Each row is a point. Examples show where two turns around zero, p and q, send a point. Where does a point land after both, in the order given? Backwards means that the second turn is done in reverse. Each puzzle has new turns, and all numbers are rounded.
In the rows, zero is written as 128.

Turn p:
[160 106 110] -> [159 115 102]
[123 143 184] -> [122 115 184]
[119  89 127] -> [116  95 108]
[138 197 136] -> [142 184 168]
[101 104  82] -> [101 131  76]
Turn q:
[176 117 144] -> [139 178 132]
[120 133 145] -> [125 124 147]
[106 192  97] -> [ 62  99 110]
[110  71 125] -> [185 111 122]
Where do these land?
q, then p: [116 173 112] -> [ 81 122 113]
q, then p: [105  96 191] -> [164  87 179]
p, then q: [160 140 110] -> [109 158 113]
q, then p: [124 151  80] -> [101 138  83]
q, then p: [135  79 148] -> [179 128 145]

Turn p:
[ 85 117 127 126] -> [114 130 117 169]
[169 127 153 181] -> [160 118 188 110]
[142 101 110 104] -> [ 91 124 122 108]
[201 127 175 142] -> [151 156 184  71]
[ 89 154  89 125] -> [136 100  82 156]
[ 82 141 114  90] -> [115 140  75 156]
Turn q:
[139 147 103  91] -> [173 141 126 144]
[160 131 118 178] -> [ 92 175 121 118]
[169 164 167 104] -> [131 145 177 177]
[ 89 125 147 161] -> [101 105 141  88]
[ 83  73 105 105] -> [144  74  75 113]
Where do these land?
p, then q: [109 127 188 148] -> [ 99 157 179 128]
p, then q: [129  91  97 116] -> [134  88 114 103]
q, then p: [171 176 105  79] -> [191 120 162  85]
p, then q backwards: [ 87 104  98 123] -> [148  83 155 124]
q, then p: [145 141 152 174] -> [147 156 106 167]

Turn p:
[177  97 142 182] -> [196 116 145  91]
[100 130  93 100] -> [ 82 109 134 145]
[ 82 142 130 119] -> [103 122  95 152]
[105 175 107 104] -> [ 72 141 109 124]
[176  96 168 134] -> [187 152 158 129]
Turn q:
[209 117 157 155] -> [149 148 153 210]
[ 74 146 145  98] -> [134 137  86  77]
[106 135 125  93] -> [120 118  93 108]
[ 83 109 134 124] -> [150 113 123  87]
[108 151 116 143] -> [110 144 139 103]
[189 110  91 154] -> [104 107 173 183]
Where do these land?
q, then p backwards: [147 158 129 142] -> [131 142 138  94]
p, then q: [107 100 108 117] -> [160 119 152 120]
q, then p: [124 145 119 149] -> [122 145 109 139]
q, then p backwards: [ 92 134 209 105] -> [143 153 197 181]
p, then q: [104 162 103 118] -> [120 112 124  82]
q, then p: [150  33 115 141] -> [219 118 166 139]
q, then p: [172 165 113 124] -> [122 104  75 117]

Turn p:
[ 98 107 133 143 150 124] -> [138  96 152 130 121 110]
[135  95 138 137 175 130] -> [145  92 159 152 139 147]
[111 108 147 136 171 100] -> [136  81 143 155 143 111]
[135 166 122 144 110 132] -> [111 168 127 132 125 114]
[151 143 123 110 112 105] -> [109 139  97 127 149 134]
[136 144  94 115 110 139] -> [125 158 123  97 140 135]
[126 123 128 140  83 149] -> [113 145 122 108  88 136]
[131 139 140 100 114 145] -> [148 144 101 125 120 136]
Turn q:
[143  94 136 134 113 139] -> [119  94 129 118 147 141]
[141 142 114 146 132 130] -> [121 131 108 126 108 136]
[132 115 138 145 138 121] -> [124 113 124 111 125 115]
[136 144 142 111 147 134] -> [117 131 145 148 113 114]
[ 68 150 119 141 116 133] -> [131 186 114 113 155 121]
[140  97 127 117 123  99] -> [159  97 138 120 131 129]
[136 205 142 142 117 132] -> [ 97 181 142 123  81 148]
[122 106 125 136 132 133] -> [128 115 116 122 144 120]
[134 100 108  80 133 132] -> [154 105 134 171 149 129]
Where do these land?
p, then q: [100 145 131  95 123 141] -> [151 115 128 146  98 149]
q, then p: [121 129 138 116 152 127] -> [108 117 123 140 131 116]
p, then q: [136 126 143 146 116 132] -> [122 142 125 112 140 140]
p, then q: [107 122 125 144 125 125] -> [142 125 147 116 136 129]
q, then p: [ 98 115 133 138 135 127] -> [132 120 123 134 160 121]
q, then p: [128 111 138 128 118 105] -> [136 118 113 137 132 151]
q, then p: [117 170 116 115 134 120] -> [108 166 121 138 122 113]
q, then p: [120 119  86 141 116 120] -> [129 151 145 110 151 153]
q, then p: [225 115 142 130 133 155] -> [127  83 145  85  49 140]
